Each row of a before or after table is a point. The points were changed in one or more steps. Then noise was added and the rows were shuffled. The steps act on how far a point lies along the listed directions, d1 being the first. Write out the steps. A step turns or swaps two directions, mirrors them in a line or flattens them onto one, adds a multiple of one to another, or multiplies one. Angles are multiples of 10 degrees, from the lower direction toward the higher: turns from -170 to 170, lines from 10 to 170 but not 90. Use the fewest steps. Two steps may share a direction if one is a turn and the other turns, adds or multiplies; they go together, in the order done. Otherwise the lowest direction goes first.

Directions:
(1): [-0.31  0.37  0.43]
(2): [-0.55 -0.05 -0.36]
(3): [ 0.17  0.53 -0.34]
Before (8 x 3):
[[-0.01 -0.79 -0.12]
 [ 0.24  0.52 -0.44]
 [-0.30 -0.65  0.08]
 [ 0.22  0.29  0.13]
 [ 0.60  0.48 -0.06]
 [ 0.59  0.35 -0.47]
 [-0.40 -0.33  0.24]
 [ 0.05 -0.82  0.04]]
After, 8 rows:
[[ 0.22 -0.30 -0.36]
 [ 0.18  0.07  0.15]
 [-0.01 -0.11 -0.13]
 [-0.19 -0.17 -0.34]
 [-0.45  0.02 -0.27]
 [-0.33  0.15  0.10]
 [ 0.31 -0.06 -0.14]
 [ 0.09 -0.30 -0.38]]
Steps: mirror d1 and d2 in the line at 170 degrees; multiply d3 by 0

Directions:
(1): [-0.79  0.23  0.20 -0.27  0.40 -0.08 -0.28  0.30]
(2): [ 0.14  0.72 -0.25  0.40  0.42  0.43 -0.02 -0.10]
(3): [-0.43 -0.08 -0.67  0.39 -0.02 -0.50  0.23 -0.20]
(4): [ 0.31  0.19 -0.61 -0.43 -0.11 -0.14 -0.21  0.60]
Before (13 x 8):
[[ 0.90  0.43 -0.41 -0.15 -0.01  0.23  0.11  0.25]
 [-0.17  0.38  0.48 -0.08  0.61  1.13 -0.31  0.27]
 [ 0.25  0.30  0.19 -0.31 -0.11 -0.09 -0.10  0.37]
 [ 0.04  1.01 -0.37 -0.19  0.39  0.14 -0.35  0.45]
 [-0.25 -0.09  0.31 -0.40  0.18  0.10 -0.31  0.41]
 [ 0.19 -0.29 -1.43  0.19 -0.72 -0.94  0.00 -0.17]
 [ 0.06 -0.11  0.29 -0.22 -0.25 -0.42 -0.26  0.26]
 [-0.62 -0.85  0.46 -0.10 -0.19 -0.35  0.15 -0.14]
 [-0.23 -0.14 -1.18 -0.43  0.02 -0.56  0.08  0.61]
 [ 0.30  0.58 -0.01 -0.13  0.33  0.51 -0.46  0.28]
 [-0.38 -0.07 -0.14  0.01 -0.04 -0.27 -0.06 -0.34]
 [ 0.60  0.14 -1.03 -0.06 -0.39 -0.08  0.15  0.32]
 [-0.12 -0.19 -0.35 -0.09  0.08 -0.50  0.11  0.08]]
After (13 x 8):
[[ 0.31  0.50 -0.50  0.11  0.22  0.03  0.22  0.06]
 [ 0.00  0.17  0.07  0.03 -0.17 -0.30  0.12  0.14]
 [ 0.03 -0.10 -0.32 -0.19  0.12 -0.40  0.03  0.14]
 [ 0.16  0.40 -0.99 -0.04 -0.07 -0.17  0.03  0.38]
 [-0.24 -0.38  0.14 -0.11 -0.09 -0.12 -0.05  0.12]
 [-0.11 -0.09  0.17 -0.12 -0.19 -0.51 -0.24  0.14]
 [ 0.24  0.30 -0.28  0.25  0.13  0.28 -0.16 -0.10]
 [ 0.33  0.54 -0.55  0.15  0.06 -0.09  0.01  0.05]
 [-0.06 -0.18 -1.18 -0.49 -0.07 -0.53  0.10  0.64]
 [-0.03 -0.04 -0.03 -0.21 -0.09 -0.17 -0.09 -0.13]
 [-0.41 -0.78  0.57 -0.42 -0.17 -0.17 -0.02  0.08]
 [ 0.01 -0.12  0.22  0.34  0.17  0.82  0.10 -0.25]
 [ 0.03  0.19 -1.17 -0.28 -0.33 -0.60 -0.47  0.37]]
Steps: flatten d1 and d2 onto the line at 110 degrees; flatten d3 and d4 onto the line at 60 degrees
